Every row gives one point. The window is the flat piece filled in between its corners: a triangle in 3 columns, a solid with four corners in 4, and so on. A path goes straight from each point to the next, and from the last back to the first. List the points from which the path goes on through the window.

Window:
[[-9.9 -5.0 -1.7]
 [ 2.7  0.5 -1.1]
 [ 2.6  4.4  2.0]]
Path:
(1): [-4.7  3.4 -1.7]
(2): [-1.3 -0.9  2.9]
(3): [-8.6 -6.4  1.9]
(4): [-9.3 -1.9 -5.6]
(5): [ 2.2  2.1 -4.3]
(6): [ 2.1 -0.8  1.4]
(7): [-4.8 -2.9  1.9]
(8): [-7.9  0.3 -1.0]
(9): [ 0.1  2.0 -2.0]
(10): [ 4.5 -2.9  2.4]
(11): [6.7 1.6 2.8]
(12): [ 7.0  6.1 -3.0]
(13): [ 2.4  4.1 -6.4]
(14): [4.2 0.6 2.3]
(15): [-5.2 -4.4  3.2]
(16): [-5.9 -1.1 -3.2]
Through the window after points: 3, 5, 9, 15

Window, 4 rows:
[[ 0.0  6.0 -5.2  6.3]
 [ 5.2 -4.6  5.6 -5.5]
 [ 1.0  0.3  4.6  1.0]
 [-1.0 -2.7  0.9 -1.3]]
Path:
(1): [ 4.5 -3.4  2.8 -1.2]
(2): [ 0.5  3.2  3.3 -5.3]
(3): [ 4.1  0.7  7.4 -7.1]
(4): [ 4.5 -8.6  2.0 -1.4]
(5): [ 2.9 -1.1 -2.2  6.3]
(6): [-2.3  8.2 -3.8  2.6]
(7): [-1.2  4.0  3.8 -3.0]
(8): [ 3.1 -5.3  3.4  4.2]
Through the window after points: 1, 3, 5, 7

Window (6 x 6):
[[  5.0  -1.2 -14.2  13.0  -8.7   0.2]
 [  2.3  -4.2   2.8  -3.6   0.5   3.9]
 [  9.0   2.7  -0.1  -2.8   0.2   0.4]
 [ -0.7   2.7   7.6  -4.8  -4.8   6.9]
 [  1.6   4.2   2.4   4.8   8.1   4.8]
 [ -2.3   2.8   2.5  -6.3   2.9   0.7]]
Path:
(1): [1.3 2.4 3.5 0.9 2.5 0.6]
(2): [ 2.1  0.2 -1.1  1.0 -4.1 -2.4]
(3): [ 2.3 -0.8 -6.2 -2.4 -5.1  2.9]
(4): [ 2.8  1.1 -5.4  1.1 -3.0  5.8]
(5): [ 0.4  0.2  2.2  1.8 -3.4 -0.5]
(6): [ 2.7  0.8  4.7  7.1 -5.2 -1.3]
(7): [ 4.4  0.0 -7.8 -0.3 -4.5 10.3]
(8): [ 1.9  3.8 -2.2  0.6  1.2  4.4]
(9): [ 1.7  2.6  4.0  5.4  0.1 -0.2]
(10): [ 3.8 -0.6  0.9  2.6 -1.9 -0.5]
(11): [ 4.1  0.6 -4.0 -3.2  1.6  8.3]
(12): [ 4.4  1.9 -5.2 -2.8 -0.8  6.7]
(13): [ 9.3  2.3  3.5  1.1  0.3 -5.0]
(14): [ 2.2  3.4  3.5  1.7 -0.6 -0.4]
(15): [ 1.5  3.0 -5.0 -3.7  0.1  5.1]
(16): [ 1.8  4.0 -0.4 -0.9  6.1  7.1]
Through the window after points: 4, 10, 12, 16

Window, 8 rows:
[[ 7.3  1.7 -0.1  3.3  1.9 -3.4  6.9 -0.2]
 [-3.2  5.0 -9.3  6.5 -3.8 -5.9 -1.7  3.7]
 [ 0.4  9.7  4.4 -7.1  6.1 -0.7  5.1 -1.3]
 [-6.6 -1.3 -3.9 -1.3 -5.7  2.2 -1.8  2.0]
 [ 5.2  7.5 11.8 -1.3  0.3 -5.3 -0.1 -3.1]
 [ 6.1 -6.5  3.7 -4.9  7.9 -1.7  3.0  5.9]
 [ 8.3 -3.9 -2.3 -4.3  1.1 -6.2 -0.3 -2.0]
 [ 4.4 -4.2 -6.4  1.9  1.9  3.1 -3.3  4.7]]
Path:
(1): [ 5.0  6.8  8.7 -2.9 -1.2 -3.1  1.8  1.8]
(2): [ 2.8  4.1  5.6 -0.1  3.8 -4.5 -1.1 -5.5]
(3): [-1.7 -8.4  2.8  0.1  9.2 -1.1 -0.8 -0.7]
(4): [ 7.4 -2.0  2.0 -5.6  3.1 -1.8  3.7  7.1]
(5): [ 4.8 -1.7 -5.0 -1.3 -1.6 -1.8 -0.2  3.5]
(6): [-2.0 -4.3 -2.7  9.5  3.9  0.9 -3.9  0.1]
(7): [-1.6 -1.2 -1.2 -0.2  3.3 -1.4 -0.1  1.2]
(8): [ 5.8 -0.2 -2.6 -2.4 -5.7 -2.6  2.4  8.4]
(9): [ 7.7  0.8  1.4 -7.3 -3.4 -6.8  0.4  7.2]
(10): [ 1.7 -1.8 -3.6 -0.7  3.8 -2.0 -1.2 -2.0]
(11): [ 0.2  2.4 -0.6  4.6  2.3 -5.5  0.4 -0.9]
(12): [ 3.9  4.8 -2.4 -2.8 -5.1 -2.0  0.0  6.2]
(13): [ 4.6 -0.1 -2.8 -2.2 -4.5  0.3  0.6  4.3]
(14): [ 0.5 -0.7 -3.5 -1.4  2.7 -3.6  0.8 -0.8]
(15): [ 1.5 -3.4  2.5  3.9  6.2 -3.3  1.6 -3.8]
(16): [ 5.7  2.6  2.3 -4.2 -0.4 -2.0  2.9  4.8]
Through the window after points: 1, 3, 7, 11, 15

Window:
[[ -4.2   0.9  -0.3   6.6   3.7   4.7   4.9  -4.5   1.8]
 [ -2.6  -6.5  -6.0  10.2   1.8  -1.1   4.3  -2.0  -1.3]
 [ -1.8   2.5   3.4  -3.6  -2.3  10.8  -7.9  -1.1  -4.3]
 [ -1.9   5.2  -0.4  -5.4  -3.8 -13.1   3.1  -2.7  -1.5]
 [  2.2  -4.9  -6.7   2.4   1.0   0.7   8.4  -3.9   0.6]
 [  5.3   3.6  -0.8   0.1   1.2 -10.7   0.7  -2.8   0.5]
 [ -1.8  -4.9   7.3  -7.0   0.5   7.8  -9.5   5.2   4.1]
 [  2.3   2.7   0.3  -3.7  -0.2  -1.3   2.4   6.7  -3.5]
 [ -5.5   0.7  -3.3  -0.3   7.5   6.9  -1.7  -4.2  -4.3]]
Path:
(1): [ 0.4 -6.4 -2.7  1.5  2.0  1.8  6.0 -4.6 -2.5]
(2): [  1.2   4.1 -10.5   4.4  -0.4  -2.1   4.1   1.3   5.9]
(3): [ 0.6  8.8 -7.1  1.0 -2.1 -4.2 -0.4  0.9  4.6]
(4): [ 2.5 -3.2  3.2 -0.3  2.3 -2.7  0.7 -2.4 -4.3]
(5): [-1.3 -4.3  6.8 -2.6  4.4  8.2 -2.3 -4.4 -7.3]
(6): [-3.2 -0.2 -0.8 -1.6  2.3  4.1 -3.4  1.0  2.1]
(7): [-3.4  4.9 -6.3 -0.7 -1.7  0.6 -1.5  1.4  2.5]
(8): [ 0.7 -2.5  5.9 -2.0  2.7 -0.4  2.3 -3.2 -5.7]
(9): [-1.4 -5.5 10.7 -5.0  4.4  2.5  1.2  3.2 -3.8]
(10): [-2.2  1.5 -6.2 -1.5 -1.4  4.9 -7.4 -1.6  4.7]
(11): [-2.3  0.6 -2.9  1.5  1.2  0.0 -0.6 -1.1  1.4]
(12): [ 0.2 -3.5  2.0  1.2  0.8  2.4 -0.8 -4.5 -2.6]
(13): [ 2.5 -3.4  5.1  3.9  6.9 -1.0  5.1 -1.9 -7.6]
(14): [ 0.2  0.5 -4.4 -1.4 -1.7 -0.4  2.0  1.0  1.2]
(15): [-1.2  5.7 -4.7 -2.2  0.9  5.0 -7.5  2.6  4.3]
(16): [-2.7 -1.6  7.9 -4.8  0.8  1.3 -3.8  0.8 -4.0]
Through the window after points: 1, 3, 5, 7, 9, 13

Window, 11 rows:
[[  4.3  -1.6  -5.0   2.9  -0.6  -9.2  -0.6  -3.3  -4.1  -0.9  -3.0]
 [  4.1   8.2  -0.9  11.0  -1.2  -8.0  -5.7   0.4  11.8   0.2  -5.4]
 [  6.0  -6.0   1.8  10.6   2.4  -2.3   0.2  -7.4   9.7   2.3   2.0]
 [  2.8  -1.7  -7.4 -10.7   2.1   3.8  -2.2   1.2   1.0   9.7   0.9]
 [  1.2  -3.2   0.1  -3.3   2.3  -2.1   1.9 -13.0   2.6   6.0   5.4]
 [  0.3   3.9   1.1  -1.5   6.5  -1.1   2.5   5.4   1.7   8.8   5.4]
 [ -2.7  -4.0   1.1   1.0  -4.5   2.2   9.5   6.4   8.2  -1.1   1.4]
 [ -0.6  -3.5   2.6  -6.0  -0.5   3.7  -8.4  -4.3  -5.0  10.0   2.9]
 [ -0.9   0.9   4.9   0.6   3.1   3.3  -0.1  -0.7  -8.8  -4.8  -8.1]
 [  6.0   7.6   5.1   3.8   1.5   2.0   2.5  -0.1  -6.4  -4.4   4.4]
 [ -0.9   0.8   0.3   2.7  -2.5   7.8   6.1  -0.2   3.3  11.1   3.6]]
Path:
(1): [ 6.4  4.3 10.4 -3.9 -2.2 -2.0  3.7  2.9 -2.7  0.9 -5.8]
(2): [ 9.5  1.7  6.4  0.7 -0.4 -7.9  3.2 -0.3  1.5  6.6 -2.5]
(3): [-0.8 -0.2 -2.2  2.6  2.0  1.8 -1.1 -2.7  4.2  1.6  2.0]
(4): [-1.0  0.0 -1.7  1.1  3.9  1.5 -1.1  0.0 -1.2  2.7  1.5]
(5): [ 7.3  2.7  5.9  1.1 -0.5 -5.9  4.6 -0.4 -0.4  1.6 -2.0]
(6): [ 5.6 -0.7  2.8 -1.3 -1.2 -0.4 -0.6  0.0  0.7  4.3 -0.7]
(7): [-2.2  2.2 -1.4  4.9  4.0  2.1  0.5 -0.2 -1.4  0.5  3.7]
(8): [-0.8 -1.8 -1.9  1.7  1.0  1.1 -3.4 -3.0 -0.5  3.2  3.3]
(9): [11.6  2.1  4.6 -1.9 -0.2 -5.3  3.5 -1.6 -1.8  3.0 -5.5]
(10): [ 6.0  2.3  5.2  2.0  2.1 -1.0  2.6 -1.0 -2.0  1.5 -2.5]
(11): [-2.9  2.7 -4.2  2.0  0.0  5.1 -3.0 -0.4 -1.1 -4.0  6.0]
(12): [-1.1 -0.9 -1.1  0.8  0.9  1.6 -4.1 -2.8  0.6  7.5  3.4]
(13): [ 6.9  2.2  7.3 -4.0 -3.1  0.8 -1.1 -1.3 -1.6  3.0 -4.3]
(14): [ 7.2 -0.3  2.9  0.7 -1.0  1.3  6.0 -1.7  1.7  4.2 -6.7]
(15): [-2.4  1.1 -2.5  2.9  1.2  0.2  1.6  1.4  2.6  2.3  6.0]
(16): [ 0.4  1.6 -1.5  5.0  2.0  3.4  0.8 -2.9 -1.4  1.2  3.8]
Through the window after points: 2, 4, 8, 10, 12, 16

Window (11 x 11):
[[  4.1   1.5  -0.2  -6.3   0.8   2.2  -3.8   0.2   0.2  -9.0   0.3]
 [  8.4   1.2   1.0   2.6   7.1   0.8   0.0   2.1   4.9   0.2 -10.6]
 [  0.0  -2.9   3.8  -7.6   2.6   7.1  -1.0   3.6  -2.2   5.6  -6.5]
 [ -4.8   6.9  -1.2  -2.3  -1.9   9.9   9.9   6.3  -2.5  -1.2  -4.9]
 [  3.3   3.2   2.0  -7.0   8.4   2.2   6.6  -5.7   3.4   0.4   4.5]
 [ -3.9   1.2   1.7  -6.4   6.2   6.8  -2.3  -7.1  -9.3   3.9   3.7]
 [ -4.2   1.9   6.8   2.5  -4.1  -0.2   2.5   2.9  -5.9  -1.3  -1.3]
 [ -5.3  -1.8  -5.9  -5.3  -3.4  -1.3   5.5  -7.4  -2.0  -4.3   4.9]
 [ -2.5  -3.5   3.7   4.2   5.0  -2.8  -6.0  -2.5   2.8  -0.6   3.4]
 [ -6.2  -2.2   2.5   3.6   4.4  -5.7   1.0   1.8  -1.5  -4.7  -3.5]
 [ -0.6 -13.3   1.1  -4.4   0.9   8.6  13.8  -7.5   3.0  -1.9  -2.1]]
Path:
(1): [ 0.2  1.3  3.1 -4.9 -1.9  4.2 -2.3 -8.9  4.9  0.4 -5.2]
(2): [-6.9  3.3  2.9 -2.6  4.2  2.5 -3.9 -3.2  4.5 -3.8 -2.8]
(3): [ 2.9 -3.0  1.9 -1.4  0.9  0.9  0.2  0.7 -2.6 -2.0  1.3]
(4): [ 1.6 -5.1 -3.1 -3.7  0.9  2.7  3.5  0.0 -1.3  0.9  1.2]
(5): [-5.2  1.7  7.1 -5.4  3.0  4.9  1.1 -2.4 -0.8 -2.0 -6.1]
(6): [-5.0  2.0 -0.1 -3.3  2.1  1.3 -1.1 -7.5  0.5 -0.4 -1.8]
(7): [ 1.7 -3.4 -0.4 -3.5  4.1  1.9  5.7  2.1 -2.7 -2.5  1.6]
(8): [-2.2  0.1 -4.1 -3.6  2.9  2.6  5.1  6.3 -4.8 -0.5  3.6]
(9): [-6.0  1.1  7.5 -1.2  1.7  3.8  0.6 -8.8 -1.7 -1.2 -3.7]
(10): [-5.4 -1.4  1.5 -3.0  1.5  1.3  3.0 -5.4 -0.8 -1.0 -1.3]
(11): [ 6.3 -5.0 -0.8  0.4  0.7 10.4  1.0  8.0 -5.9 -1.0  2.0]
(12): [ 2.6 -2.7  0.7  0.1  2.0 -1.6  2.8  3.8  0.9 -2.9 -1.2]
(13): [-4.2  0.6  4.0 -0.9  1.4  4.3  1.9 -2.1  0.3 -0.1 -5.0]
(14): [-0.6  0.0  8.7 -1.5 12.3  2.4 -2.1 -5.5  5.1 -0.1 -8.3]
(15): [ 2.8 -1.2 -4.2  2.3 -2.7 -1.0  1.6  5.4 -2.0 -1.4  0.4]
(16): [-1.1 -2.3 -0.7 -2.4  5.0  2.2  3.2  1.3 -1.6 -2.0  0.8]
Through the window after points: 2, 4, 14

Window:
[[ 11.1   3.6   3.5  -2.3  -2.7  -2.8   0.4   3.7  -5.0   0.4   5.5   1.3]
 [ -5.4   6.7  -1.7  -4.3   5.5  -8.2  -1.3  -0.6   3.2  -7.2   1.8  -3.3]
 [ -9.0  -0.1  -3.4   8.0   2.8   2.7   5.4   2.0   4.8  -0.4  -2.3   0.1]
 [ -6.2  -1.7   1.5   0.1   1.5   7.4   7.2  -3.6  -0.6  -2.9   0.3  -9.4]
 [ -3.1   0.1 -11.1   1.6  -4.0  -1.5   4.6   2.3   0.6  10.0  -1.1   2.6]
 [  2.5  10.7   1.2   4.0   5.7   0.3   1.8  -4.8   7.6   6.8  -6.8  -0.3]
 [  2.3  -0.9   2.5   8.3  11.3  -1.2   3.5   3.6   0.7  -1.9 -14.4  -1.7]
 [  1.5  -1.5  -2.1  -2.2  -1.9   3.8   7.7   4.4  -2.5   2.7  -8.6   7.0]
 [  6.3   6.6  -1.4   1.4  -1.5  -1.4   1.6  -2.0  -2.1  -3.9  -4.2   1.0]
 [ -6.2  -1.8   2.6   8.3   3.6  -0.8   2.2  -6.3   0.4   4.3  -4.5   4.7]
 [  2.8  -3.6  -2.5  -1.4   6.2   6.5   2.8  -2.3  -1.8   0.1   3.8   2.7]
 [  0.4   0.1   0.6  -1.5   5.7   5.2  -3.8   1.4  -5.9  -0.1  -1.9   4.0]]
Path:
(1): [ 5.2 -1.1 -0.3 -0.5  0.5  2.0  2.8 -1.3  2.2 -0.1 -2.1  0.3]
(2): [ 2.5 -0.1  1.7  1.2  0.6  1.2 -0.7 -1.5  1.5 -2.2 -3.9 -0.4]
(3): [-0.9  4.6  0.6  1.2  7.8  0.4  2.9  0.5 -1.8 -0.8 -1.4  0.8]
(4): [ 2.2  2.0 -2.6  0.7  5.0  2.8  7.6  3.6 -6.2  0.1 -4.0 -0.8]
(5): [-2.2 -3.6  0.8 -0.7 -5.2 -2.3 -4.8 -1.9  4.7 -0.9 -0.4  6.9]
(6): [ 3.1  0.7  0.1 -1.8  1.4  2.4  0.4  2.1  3.1 -0.6 -2.3 -0.1]
(7): [-3.1  1.0 -3.2  3.0  6.0  3.7  7.1 -2.7 -7.0 -0.1  0.3  0.9]
(8): [-0.5  1.4 -4.7 -0.4  3.9  0.0  9.3 -0.3 -9.3  3.8 -4.8  8.3]
(9): [-0.5 -0.9  1.1  2.4  0.5  2.3  2.6  1.3  2.8  0.8 -5.7  0.8]
(10): [ 4.5 -8.0  7.1  2.4  2.7  2.2 -0.3  0.7  5.9  2.2 -6.3 -1.8]
(11): [-0.1  8.9 -5.8  1.3  1.2 -0.5  4.2 -2.4 -4.2  0.9  0.6  4.0]
(12): [ -2.2   3.6  -1.4  -1.1   5.3   1.7   3.4   6.4 -12.6   2.9   5.2   7.6]
Through the window after points: 8, 10, 12
